Rows are points. Each copy is the shape, with its points in the same order, turned, moved and blurred by noise. Some copies are also mirrored. Which?

Shape:
[[ 39.3   6.7]
 [ -2.5  -3.1]
 [ -9.5  10.7]
 [  9.4   2.8]
 [  5.8 -18.3]
 [-12.9  20.3]]
Copy 1 (6 x 2):
[[ 43.7   3.1]
 [  1.0  -1.0]
 [ -4.8  14.2]
 [ 12.9   3.2]
 [  6.4 -17.6]
 [ -5.7  24.4]]
Copy 1 is: only turned
Copy 2, 6 rows:
[[ 40.7  -5.7]
 [ -1.5   4.0]
 [ -2.2  19.9]
 [ 11.2   5.3]
 [ -2.2 -12.9]
 [ -2.0  30.2]]
Copy 2 is: only turned
Copy 3, 6 rows:
[[-29.9  36.0]
 [ -1.2   3.1]
 [ 11.5  13.1]
 [ -7.9  15.7]
 [-18.5  -3.6]
 [ 18.8  19.1]]
Copy 3 is: mirrored

Shape, 7 rows:
[[ -1.4 -14.0  -6.5]
 [  6.3  18.1  28.0]
 [-26.1   1.7 -22.0]
 [-26.4  18.1  -1.3]
 [ 14.0  20.7  21.1]
 [ -6.3 -23.3  -7.9]
 [ 16.6   5.0   4.0]]
Copy 1:
[[  8.6  -6.2 -11.2]
 [-14.2   7.6  28.5]
 [  1.6  18.7 -30.1]
 [ -7.1  31.6  -8.8]
 [-20.4   2.8  24.5]
 [ 17.5  -5.9 -14.6]
 [-12.9  -9.8   6.3]]
Copy 1 is: mirrored
Copy 2:
[[ -3.7 -19.7 -10.2]
 [ -5.9   9.2  29.2]
 [-30.6  -5.3 -30.6]
 [-33.5   6.9  -5.2]
 [  2.6  12.2  20.2]
 [ -6.6 -29.8 -14.5]
 [  9.1   4.0   2.5]]
Copy 2 is: only turned

Shape (10 x 6):
[[  6.5 -43.6  14.8  -2.2 -22.6   0.6]
 [-10.1 -16.9 -11.6   7.4  11.3 -11.5]
 [-21.8 -13.3  -7.5 -12.0   1.9   5.7]
 [-21.9  23.9  -6.3 -20.8  18.1  -2.4]
 [ 10.7  -4.1  34.3 -11.3  -4.1 -29.8]
 [-17.3  36.9 -12.8  -2.9  -1.4 -13.5]
 [ 14.8   5.5 -16.1  -5.8   3.2  -5.5]
 [  8.5 -13.3 -16.4  -4.9 -16.7  27.4]
 [ -7.0   8.1  -2.3  -7.1 -11.1  39.8]
 [ 11.3  32.9   2.9   7.5   4.9   5.5]]
Copy 1 (10 x 6):
[[  5.4 -41.9  22.7 -13.2 -20.4   1.5]
 [-13.6 -17.6  -3.2   9.8   2.4  -6.8]
 [-28.9 -11.2  -0.5 -11.2  -8.9  -2.5]
 [-24.3  26.6  -2.9 -12.0   7.3 -12.1]
 [ 13.9  -5.2  37.6 -11.0   4.4 -30.3]
 [ -9.7  37.7  -9.7   7.1  -9.0 -17.6]
 [  9.4   1.5 -12.9  -7.3   1.9  -7.4]
 [  1.2 -10.4  -7.9 -18.9 -23.7  24.8]
 [-12.3  13.9   4.1 -20.4 -23.7  28.2]
 [ 14.0  29.9   7.6   3.0   0.1   6.5]]
Copy 1 is: only turned
Copy 2, 10 rows:
[[ 10.8 -34.6  35.8  22.4 -15.8 -21.5]
 [ 12.6 -10.6  -8.3  32.8   6.3 -18.3]
 [  2.5   4.5  15.6  31.2   8.2  -3.8]
 [  5.3  32.9  -3.7   7.2  16.3  -5.4]
 [  6.5  -9.7  12.8 -14.0  -7.1 -47.5]
 [ -6.4  22.9 -20.5  -2.2  -3.1   2.3]
 [ 29.1   4.3  -4.8   7.6  -6.3  -2.6]
 [ 22.4 -13.3  20.5  19.9 -10.4  24.7]
 [  2.8  -2.5  22.2   4.2   8.4  29.0]
 [ 14.5  -2.2 -14.5 -18.5   7.0   6.9]]
Copy 2 is: mirrored

Shape (13 x 8):
[[ 11.7  14.8 -12.8 -20.9   3.8  17.8  -4.7   4.1]
 [  0.6   4.4  -7.7  19.2  -1.6  -3.6  -7.3  20.1]
 [ 10.7   7.2  39.3  -4.1 -10.9 -11.4  25.6 -10.3]
 [ -0.5  14.3 -24.5   1.5   8.6  -3.5  -2.8 -11.1]
 [ 11.1   3.1  -8.7 -14.0  -6.7  -9.5  -6.7  18.6]
 [  0.7  13.9   7.2 -23.2  -7.3  -0.8  65.5  -9.8]
 [ 15.4  -6.4 -19.1  -0.6  17.0   1.6   9.3 -15.9]
 [ 12.5  -6.5  -7.9 -20.6  -4.9  -7.9  -8.9  -8.5]
 [ 18.3 -26.4  -0.2 -15.2   2.2   7.5   0.5 -20.2]
 [ 10.1   1.1 -19.3  40.1 -11.2   3.9   4.7  -2.2]
 [ -1.1 -16.2 -23.2 -22.0  -6.8   8.5  -2.5 -22.0]
 [  0.3  12.9  49.1  33.9  -7.2  -9.1 -10.1  -8.6]
 [ 21.6  15.0 -15.3 -20.2  -3.8   1.2  -8.5 -21.2]]
Copy 1, 13 rows:
[[ 20.1  23.2 -11.0 -16.4  14.9  20.5   9.6   5.4]
 [  4.5   7.8  -4.8   5.2 -18.3   4.9  -6.7   9.8]
 [ 20.9  14.5  30.2  17.1   5.7  -5.8  37.6 -19.3]
 [ -0.3  13.3 -16.6 -18.4   3.3  -2.6  -1.8 -11.2]
 [ 17.2   3.3  -0.4 -12.5  -3.6   5.3  12.4  17.8]
 [ -8.1  30.8  30.9 -16.8   2.1  16.0  53.4 -31.1]
 [  7.3  -2.1  -8.4 -18.4   8.1  13.3   3.1 -25.4]
 [ 17.3  -5.5 -11.2 -11.3  14.9   1.0  21.9   1.6]
 [ 15.7 -17.6  -7.4  -1.9  22.9  18.8  21.7 -17.6]
 [  3.0   8.2 -21.7  11.4 -28.0   9.7  -3.1 -20.7]
 [ -1.8  -5.7 -28.5 -14.5  21.6  12.0  25.6  -7.7]
 [ 22.7  18.2  14.2  51.8   1.4 -22.4   2.7 -12.7]
 [ 26.6  11.1 -23.8 -20.1  13.7  -3.3  20.0 -10.4]]
Copy 1 is: mirrored
Copy 2 (13 x 8):
[[  4.4  19.0  -9.7 -18.0  -6.2  21.6  -1.5  16.8]
 [ -5.8   7.7  -6.7  21.1   4.1  -5.8   2.8   9.8]
 [  0.0  13.5  28.2 -20.8  -0.8 -10.3  27.6 -26.6]
 [ -6.8  11.9 -34.6  -5.9   3.3   6.9   6.4   2.5]
 [  9.0  18.6  -5.5  -5.1  -9.9 -11.3  -1.0  17.9]
 [-18.8   5.1  16.2 -44.9 -16.0   4.3  53.8   5.6]
 [ 12.4  -6.7 -25.3 -17.7  10.3   7.9  18.6   5.2]
 [ 14.3   6.2 -16.6 -17.7 -13.1  -7.7   1.3   1.5]
 [ 30.3 -16.8  -8.4 -25.3  -7.7   4.3   3.3  -6.8]
 [  3.2  -1.6 -21.2  31.2   0.2   8.0  31.9  -4.3]
 [  9.3 -12.1 -29.8 -22.5 -27.2   9.2   2.3  -0.8]
 [ -4.1  13.4  22.3  19.6  16.0  -8.1   4.4 -49.7]
 [ 19.7  23.7 -29.7 -23.5  -9.7   7.3   6.4  -6.2]]
Copy 2 is: only turned

Shape (12 x 9):
[[  5.9   4.3  -0.9 -18.4 -12.6  18.9   8.1 -12.5 -20.3]
 [  7.5   9.5 -20.3 -17.7 -20.8  -2.5  18.3   1.9  16.1]
 [-15.1  12.4  13.8 -14.0 -22.8   7.1 -24.9 -24.6  -3.2]
 [-16.1  18.9  16.1 -14.8 -20.6   1.4  19.4   9.7   2.7]
 [-11.6  15.2 -17.8 -15.0   3.5  20.9  -5.4 -13.0 -17.2]
 [ 31.1  18.0   7.5   1.0 -22.9   3.5   1.0   1.1  -5.8]
 [ 21.3   2.5   1.3  -9.0  15.1 -14.3  16.0  11.8  13.6]
 [-12.6   9.5  -6.6  -0.7 -22.3  18.0 -19.9  14.4 -13.9]
 [-16.6 -30.4 -17.6   2.6 -21.4  14.3  -8.6  12.4  -2.3]
 [ 24.1  -2.6  -5.3 -10.7 -21.0 -61.9  16.0  16.9   6.6]
 [-18.1  -7.0  -3.7  -6.1  26.4  22.6  21.8   6.0   5.4]
 [-17.7  21.2  -4.0   4.1  -7.4   6.3   8.5 -27.8  -7.7]]
Copy 1:
[[-11.1  11.4 -13.9 -19.5  -3.7  27.7   6.9 -16.0  10.0]
 [ -5.6  14.9 -12.2 -23.4  -7.4 -15.5  22.6 -13.6  28.6]
 [-38.9  -8.6   2.3  -6.5  -6.3  13.2 -16.0 -19.4  19.5]
 [-23.0  18.0  14.6 -28.3  -9.3   4.9   9.5   9.8  21.6]
 [ -8.5  20.0 -22.9 -10.5  -1.8  14.0 -17.0 -14.6   6.0]
 [ 11.7  -1.8  11.7 -25.6 -18.7  10.2  10.7 -22.9  18.7]
 [ 19.9   8.5  12.6 -10.8  17.8 -12.3  21.0  -0.6  11.9]
 [-13.0  -7.5 -13.0 -24.2 -27.8   6.0 -18.4  -3.6  -0.9]
 [-16.8 -23.3 -28.6  -0.2 -24.9  -0.4  11.8  10.1  -4.9]
 [ -0.3   0.3  36.2 -18.7  -7.8 -35.6  50.8 -23.8  -4.6]
 [ -1.8  17.8 -19.7   3.3  11.6   5.1   1.3  28.6   8.0]
 [-18.5  25.0  -1.3   5.4 -15.6  10.6  -8.8 -10.5  22.0]]
Copy 1 is: only turned
Copy 2, 12 rows:
[[  7.4  22.9 -16.4 -11.6   3.7  25.3   4.1  -1.3  -0.8]
 [ 13.7  21.9 -27.8  -1.4 -22.2 -14.4   4.1  -8.9   7.4]
 [ -4.2  10.1  -2.2 -30.9  -3.4  25.4 -14.3 -29.2  22.9]
 [  9.4  -1.9 -18.6 -30.6 -21.2   1.5   8.6 -14.6 -12.4]
 [-17.9  17.3 -27.1 -15.0   9.0  16.3  -4.7   1.9  13.8]
 [ 27.7  14.4 -13.8   1.8   2.6   6.9 -22.6 -18.8 -12.1]
 [ 18.0   0.0  -3.5   4.6   1.7 -27.9   3.2  10.0  -4.6]
 [-13.2   2.6 -22.9 -13.9 -20.4  19.7 -32.1  -4.1   0.2]
 [-17.1   4.9  -2.5   6.1 -43.4  20.7 -11.2   7.9   9.3]
 [ 23.3  33.0  20.2  -6.7 -22.2 -47.2 -10.8  -7.1 -21.3]
 [-15.5 -17.6 -22.2   1.8  -4.6   3.3  23.3  20.3   5.5]
 [-19.6  12.9 -19.5 -12.9   8.0   7.8   7.4 -27.8   5.2]]
Copy 2 is: mirrored
Copy 3, 12 rows:
[[-10.9  23.4  18.2   1.9   1.8 -11.5   5.8  18.2 -32.9]
 [  0.6   2.8  -0.8   2.7   7.2   2.5  25.5  28.3   0.2]
 [-15.1  28.3   7.4  -8.4 -18.7 -10.2   4.3 -17.7  -9.6]
 [-22.1  17.3 -18.8  19.9 -12.2   1.0   6.4  20.1 -15.4]
 [ -5.9  36.0  15.7 -10.3  10.2  -1.8 -13.4  17.2 -13.0]
 [ 21.6   9.6   3.3   9.0 -16.0  -3.9  19.3  12.4 -34.8]
 [  8.8 -20.3 -12.6  -3.7   4.3   8.3  -0.2  26.0 -27.0]
 [  4.9  28.2   8.7  11.0 -18.9 -21.0 -13.4  14.0  -2.4]
 [ -5.8  -2.8  23.8  22.5   1.3 -33.0 -13.1  10.7   8.9]
 [ 21.3 -27.6 -45.1   4.2  11.9 -27.1  30.7  12.0 -15.5]
 [-21.2  -3.6  10.3   9.2  14.3  13.9 -31.4  27.7 -15.2]
 [ -8.3  32.6   1.4  10.4  13.5  12.8  -2.4  -4.5 -15.9]]
Copy 3 is: mirrored
Copy 4 (12 x 9):
[[ -5.2  28.2   0.3 -12.6  -1.4  16.2  10.2  13.7 -21.7]
 [-23.1  17.4   0.6  -8.1 -23.0 -12.5  24.6   2.7  -3.4]
 [-15.5  34.8   4.7  -7.3   1.7  11.8 -28.0 -14.6  -9.3]
 [-16.6  25.1  28.5   0.2 -24.1  -6.4  -7.5  13.3 -13.6]
 [-25.3  22.9 -11.9 -12.5  16.5   5.9  -4.1  15.1 -21.3]
 [ 20.2  29.8  -3.0   4.8 -16.3  -9.3  10.5  -0.6  -9.6]
 [ 10.4   0.1  15.6 -18.0  -3.1 -24.7  17.9   8.5   5.4]
 [ -9.3  15.6 -17.0  -3.1 -17.2  -0.3 -27.1   8.7 -24.2]
 [-17.6 -14.3 -16.0 -15.3 -25.7  20.3 -13.4   5.2  -8.1]
 [  6.2  -9.4  23.2 -17.6 -30.5 -36.4  30.2 -37.3 -10.1]
 [-17.3  -9.7  14.2 -15.0   8.5   6.4   1.5  44.6   0.5]
 [-27.8  22.0   9.5  16.5  13.4   8.5  -3.8   1.8 -16.0]]
Copy 4 is: only turned
